Every row gives one point. Examples show where two turns around zero, p and q, send a point. Where does a point land after both, in the order given? Backwards means that the second turn is done in reverse. Each puzzle has new turns, and all numbers are rounded.

Turn p:
-2.2 2.4 => -2.8 1.6
-1.0 -3.8 => 0.2 -3.9
3.2 1.4 => 2.6 2.3
Turn q:
-2.3 -3.9 => 0.4 -4.5
1.3 0.0 => 1.1 0.7
0.9 3.9 => -1.5 3.7
Where do these land?
q, then p: 0.2 6.3 => -4.9 4.0
p, then q: 0.4 -3.6 => 3.1 -1.9
p, then q: -2.3 -1.6 => -0.1 -2.8
p, then q: 1.4 -0.2 => 1.0 1.0
p, then q backwards: 0.4 -1.0 => 0.1 -1.1

Turn p:
5.4 0.6 -2.4 -0.2 => 4.3 2.8 1.6 2.6
-3.3 -3.0 0.1 1.4 => -1.4 -4.4 -0.7 -0.2
-0.2 1.1 0.8 2.8 => -2.3 0.2 0.5 2.1
1.3 -1.7 -1.6 -0.2 => 2.4 -1.0 0.3 0.7
-0.5 3.7 -2.6 0.6 => -0.3 2.5 -3.2 2.0
-2.7 -0.7 5.7 -4.3 => -2.7 -0.2 1.5 -7.0
Turn q:
-0.8 0.5 -5.3 2.5 => -4.5 0.6 -3.0 2.3
2.3 4.1 4.3 -4.1 => 5.1 4.0 4.0 -0.2
-4.3 -2.8 2.0 -1.8 => 1.3 -1.4 -1.8 -5.2
1.1 -1.7 0.0 1.8 => -0.8 -2.4 0.4 0.9
0.9 -0.6 -3.2 -0.4 => -0.5 0.0 -2.5 2.3
0.8 0.5 2.3 1.9 => -0.5 -0.8 3.0 -0.2
Where do these land?
q, then p: 3.0 1.8 -0.2 0.8 => -2.8 0.1 1.5 1.7
p, then q: -0.4 -5.1 1.7 3.3 => 1.0 -5.5 0.6 -2.9
p, then q: -3.3 -0.2 -4.3 1.2 => -2.8 -2.1 -3.5 2.5
p, then q: 3.5 -2.7 1.6 1.8 => 1.2 -2.5 4.0 -1.3
p, then q: 2.8 2.4 2.4 -1.7 => 1.2 3.6 2.6 -0.8
q, then p: -4.2 2.4 -1.0 -0.9 => 0.2 2.7 -3.9 -1.7
q, then p: -1.4 1.4 -0.1 -4.5 => 2.2 4.2 -0.8 0.9

Turn p:
-3.1 0.9 3.2 0.8 1.7 -4.4 => 2.6 1.8 0.6 3.9 -1.3 -4.0
-2.9 -0.4 0.7 5.5 -0.1 -0.6 => -2.8 -0.5 -2.0 4.8 0.2 -2.1
2.7 -2.8 -0.7 -1.2 -0.4 1.0 => 1.3 -1.7 -1.8 -2.1 0.2 2.5
0.0 2.8 -1.9 -1.6 0.6 -1.2 => 0.0 3.2 2.1 -0.8 -0.2 0.6
-2.3 -2.1 -0.3 -2.6 -2.4 -2.8 => 1.6 2.0 -2.9 -2.3 -1.7 -2.8
3.6 -1.7 -1.5 1.8 -1.6 -1.0 => -0.4 -0.6 -2.4 0.3 -2.2 3.7
2.7 1.8 -1.7 -0.8 5.9 7.7 => -0.9 -2.6 4.9 -1.1 7.4 4.5
-0.6 1.6 2.3 -1.9 -3.9 1.2 => -1.2 -1.6 1.6 -2.9 -2.7 -2.5
Turn q:
1.9 -3.2 2.9 -2.3 3.5 3.3 => 2.0 0.9 1.3 -3.3 3.3 4.7
1.4 2.3 -5.3 0.2 -3.0 -3.6 => 1.1 2.2 -2.6 2.6 -3.9 -4.7
2.1 0.9 -0.2 1.4 -3.4 -2.4 => 1.0 -1.1 -0.4 0.1 -4.4 -1.7
-5.0 -2.6 3.2 -4.1 0.8 1.4 => -3.3 -1.7 -2.0 -4.1 5.1 1.1
1.0 -0.9 -1.8 5.1 0.7 1.4 => 2.2 -1.5 1.3 4.7 -0.4 1.5
-0.3 3.8 -1.5 0.7 -2.0 0.4 => -2.6 1.4 -0.2 2.1 -2.8 -0.9
-1.1 -0.4 2.6 -0.9 3.5 -0.6 => -0.3 -0.2 2.7 -2.1 3.1 -0.2
Where do these land?
q, then p: 0.8 -2.9 2.9 3.7 1.4 -0.7 => 2.9 -4.5 -1.8 0.1 0.3 1.3
q, then p: -0.4 0.3 -1.0 -7.0 2.0 -1.9 => 2.4 5.5 4.4 -1.4 0.3 0.2
q, then p: 4.2 -1.5 2.4 4.4 -1.8 -0.2 => -0.3 -5.4 -2.4 -2.1 -2.6 1.4
q, then p: 0.4 1.5 -0.2 -0.1 -0.3 4.9 => -3.9 -1.4 1.6 -0.3 2.2 -1.3
p, then q: -1.9 -1.2 -1.5 -0.3 -0.5 0.7 => -0.2 1.6 -0.2 0.5 1.4 -1.8
q, then p: -3.5 1.6 -3.5 -4.9 -2.5 -0.1 => -2.1 7.1 0.1 0.0 1.2 -0.8
p, then q: -3.0 3.1 0.8 -1.1 -1.2 0.0 => -1.7 -1.4 1.2 -2.3 -0.6 -3.1
q, then p: 3.4 -0.8 0.1 5.3 2.9 -2.7 => 2.2 -5.0 -0.3 2.6 -3.9 2.1

Turn p:
-2.2 0.1 -0.1 0.7 1.7 -3.3 3.5 2.5 => -2.8 1.3 1.0 0.4 -0.4 3.9 3.4 0.5
6.5 -3.2 -2.3 2.6 -2.2 4.1 -2.6 3.1 => 4.9 -1.2 -0.8 5.6 -0.5 -3.3 -0.7 -5.8
-0.4 0.7 2.9 -0.1 -2.4 -2.9 -2.8 -1.6 => -2.0 0.1 -2.5 -3.8 0.7 -2.8 0.7 -0.7
-4.3 0.4 3.4 2.0 2.5 -0.8 5.6 -0.2 => -5.3 1.3 4.6 -1.1 -3.0 2.8 0.9 1.8
-0.5 -3.5 0.0 4.0 5.2 -0.2 1.2 1.8 => -2.8 0.2 3.8 5.4 0.0 -0.7 2.9 0.8
3.9 2.9 -0.3 -1.9 -0.6 1.3 -2.7 -1.0 => 4.8 1.6 -1.7 -1.4 0.4 -2.4 -1.0 0.2
-0.1 3.1 -3.6 -1.9 -3.7 1.3 -2.5 -3.3 => 2.3 0.5 -4.5 -1.8 1.8 0.3 -5.1 0.7
-2.8 2.4 0.5 -3.8 -1.6 1.1 -2.4 -0.3 => 1.2 -2.3 -3.1 -3.2 -1.2 0.4 -1.2 2.9
-0.2 -3.0 -0.5 -1.6 1.0 -0.6 2.7 -0.9 => -0.4 -1.6 3.1 -0.2 2.2 2.0 0.3 -0.4
Turn q:
3.8 2.9 -2.4 0.9 -2.4 -2.3 -1.2 3.0 => -0.9 -0.4 2.8 -0.2 -5.7 -1.8 -0.3 2.5
1.6 3.1 3.1 2.3 1.1 -0.8 3.5 0.8 => -1.8 2.5 0.7 -2.1 -1.8 0.6 4.6 -1.5
-1.3 -2.2 3.3 2.5 1.3 -2.2 -1.5 2.5 => -1.1 -3.0 3.4 0.8 1.0 1.9 1.7 -3.0
3.6 -1.5 0.9 2.7 1.7 4.4 -0.7 3.4 => 2.3 -2.0 0.9 -1.1 -1.6 5.4 2.8 2.6
-4.4 0.1 -1.3 -2.0 -3.1 -2.8 -2.9 -2.6 => 0.0 0.0 -0.1 3.1 1.0 -3.8 -4.9 -2.9
2.9 -3.7 3.0 -3.4 1.6 3.5 1.4 1.1 => -0.5 -3.5 -4.1 -3.6 1.2 3.8 1.0 1.2
0.1 -2.0 -3.8 2.2 -1.9 -2.8 -1.3 -3.3 => 0.5 -0.8 0.2 5.3 0.5 -3.9 0.0 1.8
-4.3 -3.4 2.9 0.5 -1.4 2.3 4.2 -0.7 => -2.8 1.7 -3.3 2.4 3.5 4.2 0.4 -2.7
3.4 3.2 -0.2 -2.8 2.1 0.7 1.8 -0.8 => 0.5 1.5 -1.7 -4.9 -1.1 -1.8 1.2 1.9
-3.7 0.1 -2.2 -4.4 2.8 1.4 0.3 0.3 => 0.2 1.6 -0.1 -2.8 4.4 0.1 -4.2 0.9
-1.6 3.4 -3.3 1.5 -1.8 -1.3 -3.6 -3.7 => 3.7 2.3 1.3 3.1 -1.3 -4.6 -2.1 -0.7
Where do these land?
p, then q: 0.3 1.9 -2.8 -2.7 3.8 -3.0 1.0 -1.4 => 0.4 1.6 1.8 -5.1 -0.3 2.9 1.2 1.7
q, then p: 2.8 -1.0 2.1 2.1 -3.7 -3.7 -1.3 0.7 => -4.9 -1.6 0.2 -0.6 0.7 0.7 -2.0 -4.0
p, then q backwards: -2.5 -2.1 1.2 -1.2 1.7 3.2 5.9 2.9 => 1.4 -0.7 0.9 3.9 -1.0 0.2 -2.5 6.6
p, then q: -1.1 -3.3 -2.6 -0.3 -0.7 2.4 0.6 3.6 => 1.6 -1.2 -1.5 4.2 0.7 2.6 2.4 1.3
p, then q backwards: 0.8 1.7 -2.8 -1.5 -3.9 0.9 2.1 1.5 => -1.5 0.4 2.8 -0.8 -1.4 4.6 -1.5 0.4
q, then p: -1.5 0.2 1.3 -1.7 0.2 -1.9 -1.9 -5.9 => -0.8 3.3 0.2 0.3 6.0 -0.5 0.9 0.4
p, then q backwards: 2.1 1.3 3.0 2.7 1.8 -0.3 -1.2 -4.3 => -1.3 3.9 -3.2 -1.2 1.2 -3.6 1.1 -1.2
p, then q: -0.6 -1.6 1.8 -2.6 1.8 5.7 0.5 6.8 => -3.3 -3.1 -4.1 4.7 -3.7 3.7 2.6 1.3
q, then p: -2.8 3.4 0.5 2.7 0.4 -3.4 -3.7 -3.7 => -2.1 5.1 1.4 -3.5 2.8 -3.3 0.8 -1.5
p, then q: 2.4 -0.5 -1.7 2.5 -1.4 -0.1 -2.0 -0.1 => 1.5 0.8 1.5 1.4 0.4 -3.2 1.7 0.6

Turn p:
-2.0 -2.2 -2.1 2.1 2.4 -2.5 3.4 -4.2 3.0 0.1 -1.6 => -2.0 1.6 -2.4 -2.0 2.3 -3.4 3.6 0.2 -1.6 -3.9 -2.6
2.3 -1.4 1.1 -2.7 -4.3 -2.6 1.8 -3.0 -3.3 -1.1 -0.1 => 0.7 -3.9 -2.4 -2.1 1.1 -0.7 -1.0 -4.6 -2.5 0.9 2.9
3.3 4.1 3.5 -1.4 -2.6 -0.2 1.6 -0.3 -2.8 3.9 0.1 => -2.3 -3.8 -0.7 0.9 -4.0 -0.4 0.0 -3.6 1.3 4.7 1.1
-4.1 2.3 2.1 0.6 -3.2 4.0 -1.4 2.4 2.3 -3.2 4.5 => 2.0 -2.3 4.3 -0.1 -3.5 2.4 0.4 5.3 0.7 -2.5 3.9
1.5 -1.9 0.8 1.5 3.2 1.6 -3.0 1.4 -4.6 -1.1 1.1 => -1.9 1.6 1.4 3.4 2.7 2.4 -3.9 0.8 -2.0 1.9 0.7
-1.2 0.4 0.2 -1.4 1.9 0.2 -3.9 1.2 -3.4 4.0 -1.3 => -1.0 4.0 -0.9 -0.2 -1.5 1.0 -2.5 0.6 -0.3 5.0 -0.1
2.0 -2.1 -2.8 -2.3 -0.7 2.9 2.0 -1.9 3.8 -3.1 3.8 => 0.9 -3.1 0.6 -2.0 5.0 -0.2 0.7 1.5 4.2 -3.5 2.1
0.4 -1.2 -3.7 -1.6 0.5 -3.4 2.9 -0.3 -0.9 0.0 2.3 => 1.7 0.1 -0.5 -0.3 4.0 -3.8 2.3 -1.1 -0.4 1.3 1.4
-1.6 -0.9 -3.2 0.6 -0.8 2.1 -1.4 2.6 -3.6 -2.4 -3.3 => 3.7 1.0 -1.6 1.3 1.6 4.6 -0.3 1.8 -2.7 1.6 -1.3
2.0 -2.8 4.0 6.0 -1.1 4.1 -2.0 1.3 3.6 5.2 -2.6 => -3.1 -2.3 -0.9 1.3 -4.3 -0.6 -5.8 3.4 1.6 -1.7 -6.9
0.6 4.1 -1.7 1.2 0.0 -4.0 -2.7 -1.8 -1.5 0.0 -3.5 => 0.8 3.7 -4.2 2.7 -2.6 0.5 1.5 -3.6 -0.8 0.0 0.7
-2.8 3.5 -1.4 -1.7 2.7 -0.6 1.9 -0.1 3.2 0.5 -3.0 => 0.0 3.2 0.3 -1.9 -1.5 0.6 5.5 -0.5 1.9 -0.4 -2.2
-0.4 -1.9 3.3 -0.7 1.9 -1.7 0.7 2.7 4.2 -2.9 3.7 => 0.5 0.2 6.9 -0.8 0.7 -2.4 -0.8 -0.3 0.6 -3.6 0.5
Turn q:
-2.0 0.5 -4.0 -1.4 -1.3 -2.9 -4.6 -4.0 3.1 1.1 -0.3 => 3.5 1.6 -2.9 -4.3 -4.3 1.4 -1.4 -3.2 1.4 -2.1 0.3
2.7 2.8 -0.5 -0.5 1.3 1.8 1.3 2.3 3.2 1.5 3.8 => -4.2 1.4 0.4 -2.6 3.7 -2.5 0.6 -1.1 0.7 -2.4 -0.2
0.3 0.1 1.3 0.6 -1.7 -0.9 -0.1 5.6 -2.3 0.0 0.1 => -0.2 0.2 -0.8 1.6 2.5 -1.2 -1.0 5.1 1.3 0.5 1.7
-0.3 -5.1 -2.0 -2.9 -1.4 -1.2 -1.3 -2.8 1.8 -0.5 0.8 => 2.0 -1.5 1.1 -1.5 -2.2 4.5 -2.0 -0.9 0.5 -3.7 -1.4
-3.2 -0.8 1.8 0.6 -1.1 4.6 -0.3 -0.8 -3.9 -6.2 -2.5 => 2.3 2.7 4.1 7.0 -2.4 1.3 2.3 0.9 -1.3 1.5 1.2
3.5 2.2 1.7 1.9 -2.5 -1.7 3.3 2.7 3.9 3.3 -0.4 => -2.6 -1.8 -1.2 -4.0 2.4 -3.1 2.6 2.8 3.3 0.9 -2.8
-1.4 -0.1 1.7 0.0 -1.0 1.5 -0.1 -3.6 -7.6 -4.3 0.6 => 2.8 0.3 2.8 3.8 -2.0 2.0 2.4 1.4 -6.1 1.4 3.7
-4.1 -3.6 0.6 -0.2 -0.8 -1.6 -3.9 -3.3 2.5 2.8 1.3 => 1.9 -3.3 0.3 -1.9 -4.6 1.4 -2.6 -2.8 3.1 -1.6 2.6
-0.6 2.9 -1.6 -1.6 2.2 -0.5 4.4 2.3 1.2 1.2 0.2 => -4.1 0.4 -3.6 1.0 1.1 -2.4 0.5 -0.2 -1.0 -1.5 -2.4
-1.7 0.0 2.7 0.2 3.0 2.4 2.0 -2.2 -5.6 -4.7 -1.3 => 1.1 -0.2 2.7 6.5 -0.6 -0.1 1.5 -0.8 -5.4 2.3 0.6
3.0 0.3 -1.5 4.9 0.7 1.1 2.6 3.3 -0.5 2.2 -0.2 => -3.1 -0.2 -1.8 -0.2 5.1 1.0 2.0 0.7 1.9 3.5 -0.1
-0.7 -0.7 -0.7 -1.2 2.0 -4.5 -4.6 -2.6 3.4 -2.0 -0.3 => 5.9 -0.3 -1.0 -1.9 -1.1 -1.0 -2.9 -3.7 0.6 -2.2 -1.0
4.6 1.6 0.5 -0.5 0.7 1.9 1.3 3.1 0.9 5.5 -1.7 => -5.4 0.8 0.1 -3.5 2.5 -1.4 -1.8 1.8 0.9 3.4 -2.2
Where do these land?
q, then p: -1.6 4.3 -1.3 -1.5 -2.9 0.6 -0.4 -2.2 -2.8 -4.7 -3.3 => 1.5 -4.7 -1.7 4.7 -2.4 0.2 2.8 -2.5 -0.2 3.1 0.1
q, then p: -0.3 4.0 0.4 1.0 -1.2 -3.9 1.7 1.7 -3.1 2.5 -1.1 => 4.0 1.4 -0.5 1.0 2.3 -3.5 1.0 0.8 -0.2 4.2 -0.6
q, then p backwards: 2.8 0.5 -1.8 -2.3 -0.6 -0.7 -2.2 2.9 -0.8 0.4 -3.3 => -1.7 -3.4 -1.8 -0.2 1.4 1.3 -3.5 1.4 -0.2 2.3 -1.4
p, then q: 1.7 0.5 4.4 1.1 3.1 -3.6 3.3 -0.5 4.7 1.1 -0.1 => 4.8 -3.5 -0.5 1.9 -4.8 -2.4 2.4 0.4 -0.4 -0.4 -2.5
p, then q: 1.9 2.9 1.9 -1.4 2.0 -2.3 -3.3 2.1 -0.9 -3.1 -3.0 => 0.0 1.6 3.4 -2.4 -2.0 -1.1 4.6 -2.2 -1.2 2.6 1.5
q, then p backwards: -1.5 -0.9 -1.5 1.3 1.1 3.6 -2.7 0.0 -3.2 -0.6 4.2 => 0.4 1.9 1.1 -1.5 1.6 -0.8 -2.9 -1.5 -2.9 -4.4 2.8
p, then q: 1.1 -1.1 0.3 0.5 1.9 3.5 -0.1 -3.4 -2.7 1.0 -3.4 => -2.3 3.1 -1.5 3.0 -3.0 2.0 -1.6 -2.4 0.9 0.9 0.9
q, then p: 1.0 3.4 2.1 -2.4 2.7 0.7 1.4 2.9 5.2 0.0 -2.9 => 1.5 4.9 -1.7 -1.0 -3.5 -1.0 2.0 -4.0 -2.1 -2.1 -2.0
p, then q: -2.1 -2.1 -3.6 -1.4 -1.4 -3.9 2.5 -4.0 -1.7 3.1 2.2 => -0.6 -1.9 -6.1 -1.5 1.3 1.0 -2.6 0.2 -4.2 -3.1 -0.3
q, then p: 3.2 -4.1 2.5 -0.9 0.0 1.4 2.4 3.0 0.3 3.0 4.3 => -0.9 3.5 5.6 -3.2 1.1 1.5 -2.2 2.7 -2.5 -1.2 -0.9
p, then q: -2.9 -3.5 -0.3 0.5 -3.6 -0.6 -1.0 -4.5 3.8 3.7 3.7 => 3.6 1.1 -3.5 -0.2 1.2 0.0 -3.8 3.3 0.1 -6.6 -0.2
q, then p backwards: 1.7 0.8 -3.6 3.8 -1.0 0.9 -1.3 2.4 -2.4 -3.1 3.1 => -1.0 0.7 -5.1 -1.9 2.7 0.2 -1.1 -1.5 -1.8 -4.3 1.3
p, then q: -5.1 -4.6 0.6 1.7 0.0 4.2 -0.2 -0.4 3.7 -3.3 -0.6 => 0.8 4.1 2.9 5.6 2.2 -1.8 -2.9 3.7 -0.9 -1.2 -1.6

Turn p:
2.3 4.5 -2.4 -0.9 4.5 -2.6 2.5 -0.3 -2.3 1.9 -4.4 1.3 => -1.0 2.5 2.6 1.6 5.0 2.5 2.0 3.5 -3.3 4.3 -0.7 -0.9
-4.4 -4.3 1.3 -0.6 3.3 3.7 1.8 0.1 0.5 0.5 1.4 1.1 => 2.0 3.4 0.0 -0.9 0.2 -2.0 2.7 -2.8 -0.5 -5.1 1.6 2.6
2.6 1.0 1.7 1.5 -5.5 -2.3 1.8 4.1 3.3 0.6 1.0 -1.0 => -3.7 -1.7 -3.2 2.5 -1.4 -2.7 -3.5 -2.7 0.5 2.4 -0.5 -3.7
0.3 -4.1 3.0 -1.1 1.8 0.8 0.5 -3.9 0.6 -1.0 2.0 0.0 => 0.7 0.4 -2.3 -3.6 -0.7 -1.2 2.3 -0.3 -0.1 -3.0 -3.0 2.7
3.5 -0.7 -0.3 3.2 -3.5 -0.5 1.1 0.5 0.1 -2.5 2.0 -3.9 => -3.2 -2.9 -1.1 -0.3 -1.1 -0.5 -4.6 -2.2 1.4 2.0 -1.7 2.5
-0.4 1.7 0.7 2.7 4.0 -3.1 -1.7 -0.3 -2.3 -1.6 -4.6 3.5 => 0.1 1.2 3.9 -2.2 4.8 -1.6 1.1 4.9 1.7 1.5 0.6 -1.6
-1.2 2.4 -4.0 -1.8 1.4 -4.0 -0.5 -0.3 -1.7 1.0 1.5 1.9 => -1.0 -1.4 0.7 2.1 0.5 1.6 1.0 5.1 -3.2 -0.3 2.5 -0.1
2.0 0.8 -0.1 -2.1 -3.8 -3.8 -2.8 4.1 1.5 3.6 0.5 -2.7 => -3.5 -2.2 -0.8 3.3 -2.3 2.4 -2.6 -0.3 -0.3 -0.9 -1.4 -6.0
-1.2 1.0 -5.3 1.0 1.9 -3.2 1.3 -1.3 -3.8 1.5 -2.7 3.5 => -2.0 -1.3 4.0 1.4 3.1 1.0 4.2 3.8 -1.6 2.0 3.3 1.1
-1.5 1.1 3.5 0.1 -1.2 3.1 0.3 -1.0 -2.8 -0.3 2.4 -0.5 => 4.5 -1.4 -1.7 1.6 1.1 -0.8 -0.6 -1.3 1.6 -1.4 -1.3 2.0
-2.5 4.0 -4.3 0.9 4.4 -5.3 0.4 0.1 -0.4 0.2 -2.2 -1.9 => -1.3 0.5 6.0 0.9 1.8 0.3 -1.7 4.5 -5.4 1.2 1.1 -0.5
0.6 -3.9 1.5 -1.6 -1.1 5.8 -1.9 1.4 -0.9 -1.1 0.5 -1.0 => 1.5 2.0 -1.4 -0.4 -2.1 2.1 0.1 -3.6 4.9 -2.6 -0.5 1.7
3.9 2.2 -0.5 4.2 -3.9 0.0 -1.9 0.5 3.4 3.2 1.8 -2.2 => -1.6 -4.7 -2.0 -1.6 0.0 1.7 -4.1 -3.9 -0.9 2.6 0.6 -3.6
-3.9 -4.1 3.1 -3.6 -2.7 6.2 -0.3 -3.5 1.2 -1.5 -1.4 0.0 => 5.4 1.7 -0.4 -1.2 -5.5 -1.5 4.4 -3.7 3.1 -1.9 -1.7 1.8
-0.2 -1.7 2.2 -1.9 0.3 5.1 -0.7 -0.2 3.7 -4.4 2.2 1.7 => 3.1 3.9 -4.3 -3.1 -3.5 -1.4 -0.7 -1.1 2.2 -1.0 1.1 1.8
Turn q:
-0.2 1.0 -0.1 -0.9 1.1 -1.6 3.9 2.6 -5.7 -0.3 4.3 -2.8 => 2.8 4.4 2.5 -0.5 -2.0 -3.0 1.8 0.4 -3.1 5.1 0.1 0.7
4.9 -1.0 -1.1 -2.3 1.7 -0.9 -1.7 1.7 -2.2 -3.9 0.1 -0.3 => 2.3 0.4 1.9 1.7 0.2 -1.5 3.4 2.8 -2.5 -2.9 -3.7 0.2
0.8 2.4 1.5 1.9 -1.4 -2.9 -1.8 -2.1 -0.8 2.3 -1.0 2.1 => -3.0 0.9 1.0 0.7 2.0 0.5 -3.4 -2.6 -1.7 -0.9 -1.0 -1.7
-2.5 -5.5 -2.9 -2.2 -4.8 1.7 -0.7 -1.7 -0.4 1.2 -1.0 0.7 => -1.4 -3.8 2.4 -1.2 -4.5 1.8 0.3 0.6 -0.1 -2.7 5.2 -0.1
4.0 4.3 -1.1 1.8 -0.5 -2.2 3.3 -0.5 2.7 -0.7 3.7 0.7 => 1.5 5.2 -2.7 1.4 2.6 -0.3 -4.0 2.5 -2.0 -0.4 -0.2 2.0
1.0 -3.3 5.3 3.4 3.3 0.8 -1.9 2.6 4.0 -2.0 0.5 3.5 => 0.4 -2.4 -1.1 2.3 7.7 -2.2 2.9 -1.5 3.5 -1.6 0.9 1.4
-1.8 0.0 -0.9 0.8 -0.5 3.3 3.3 -0.8 -1.0 -2.8 -0.2 1.8 => 1.0 -2.6 -1.7 -2.2 0.7 -0.2 0.1 3.0 -1.6 2.4 2.3 -0.8
-0.2 -0.5 -4.4 -2.7 1.7 0.0 -4.6 -1.0 -0.8 7.8 -4.0 -0.1 => 0.7 -1.2 3.8 2.0 -4.7 5.8 -2.1 -3.4 3.2 -1.9 -2.2 -4.3
-1.9 5.2 -0.3 1.5 2.8 -0.8 2.8 -0.5 1.5 -1.5 1.1 -1.8 => 0.3 2.6 -5.1 0.4 0.2 -0.9 -1.6 0.8 0.1 4.2 -1.9 -0.2
-1.9 2.0 0.0 -1.1 -2.9 -6.1 0.0 1.7 0.0 1.3 0.4 3.4 => -1.9 0.7 2.0 2.4 -1.1 -4.8 -5.5 -1.2 -0.5 -0.5 0.6 -0.7
-1.1 -4.2 3.8 -0.9 0.1 4.5 -4.2 -3.1 2.9 -1.4 0.5 0.2 => -3.6 -1.9 -1.1 -2.1 2.2 1.6 5.4 0.3 3.8 -3.5 2.5 -1.0
-1.4 -2.6 1.1 4.0 2.5 4.0 -1.9 0.2 0.4 -2.6 0.7 -5.1 => -1.3 -1.3 -2.3 0.2 1.0 2.9 6.7 -0.3 1.2 3.0 -0.2 3.3
-1.1 -0.7 1.5 -0.2 2.4 -1.7 4.5 -2.9 -1.2 -0.7 -3.5 -2.5 => 2.1 -0.6 -4.1 -2.6 -1.7 -1.1 1.1 -4.0 -3.0 1.0 -0.6 -1.3
1.1 3.0 -2.3 -3.2 -5.4 1.8 -1.0 4.0 0.6 3.5 -1.6 0.2 => -0.1 -0.4 4.8 -2.4 -2.8 1.1 -5.3 2.5 2.8 -1.1 -1.9 2.2
Where do these land?
q, then p: 0.2 2.2 5.0 -0.9 0.3 -2.4 3.2 0.6 1.8 0.1 -0.4 2.3 => -1.1 -0.1 1.4 -2.0 -0.8 2.0 -0.3 5.6 -2.9 -0.3 -1.4 -1.4
p, then q backwards: -1.2 -0.6 2.6 2.7 1.0 3.7 -1.7 4.0 0.7 3.2 -1.7 0.1 => 1.1 -1.3 3.5 -0.9 2.6 -1.2 0.1 -1.5 0.9 5.2 0.3 3.0
q, then p: 0.5 -0.4 -2.7 2.2 -4.6 1.0 -2.8 -4.2 3.2 -1.7 -4.7 -0.7 => 1.6 1.5 2.4 0.0 -3.8 -0.3 1.7 -0.6 5.0 -2.4 4.6 3.9
q, then p backwards: 0.4 4.3 4.6 -4.1 -1.7 0.2 1.1 -4.0 1.2 -0.1 1.2 -2.8 => 3.2 -4.2 2.7 -0.5 4.0 -0.2 -0.6 0.9 5.3 -2.5 -0.5 1.1
q, then p: -0.1 0.4 -0.2 3.5 1.2 -1.5 -2.3 3.2 1.3 3.4 2.5 -3.1 => 3.2 -1.3 -0.9 -3.2 2.9 -1.9 1.6 -1.7 -1.5 2.5 2.4 -2.4
p, then q backwards: -2.6 -1.2 -4.1 -0.6 -1.8 1.4 1.8 3.3 1.1 2.6 1.6 1.6 => -2.1 -4.9 -1.2 1.5 -0.7 -3.2 -0.5 -2.8 0.3 1.1 2.4 0.1
q, then p: -2.8 1.3 0.1 -0.3 2.4 -2.7 -1.5 0.8 0.2 -3.4 3.2 3.7 => -3.3 -1.8 3.4 0.2 2.2 -2.0 -3.6 0.0 -3.0 -1.6 0.6 -1.3
q, then p backwards: -0.3 3.0 -1.1 4.5 -0.5 3.4 2.5 -5.1 -3.1 -0.7 -3.8 -2.8 => 6.7 2.6 -2.7 -0.6 1.2 -0.1 -0.2 -4.4 3.6 3.0 1.7 -1.5
p, then q: 0.0 -3.4 1.6 -1.6 -0.9 -1.8 2.3 -3.0 -4.6 1.8 3.3 -3.7 => 1.3 -7.8 -1.5 0.2 1.7 -1.0 0.4 -0.3 -3.4 -0.6 1.4 -1.3
q, then p: 2.2 -1.9 -1.5 -4.3 -0.5 -1.8 -2.4 -2.4 -0.3 1.3 -4.8 -0.5 => 0.6 -0.1 1.4 -0.6 -4.3 -1.7 -0.6 -0.2 4.4 2.5 -3.1 3.0
p, then q: -2.9 -3.1 -2.5 -4.0 0.6 -2.1 2.6 4.3 3.6 -2.9 1.9 1.0 => -5.2 0.9 0.7 1.6 -0.8 -3.5 -3.8 3.1 -2.5 4.3 0.6 1.8
p, then q backwards: 2.4 -3.8 -3.6 1.0 2.9 1.2 0.0 -1.4 0.0 -0.4 -0.5 2.5 => 0.0 -1.4 3.0 1.1 -2.9 3.7 -0.5 -1.9 0.4 0.1 2.2 -3.1
p, then q: 4.2 3.4 1.9 1.9 1.8 1.6 -2.9 3.9 -5.1 -3.2 2.1 2.7 => 2.2 -0.2 -1.3 5.8 2.2 2.8 0.9 2.5 6.9 -0.5 -2.6 0.4
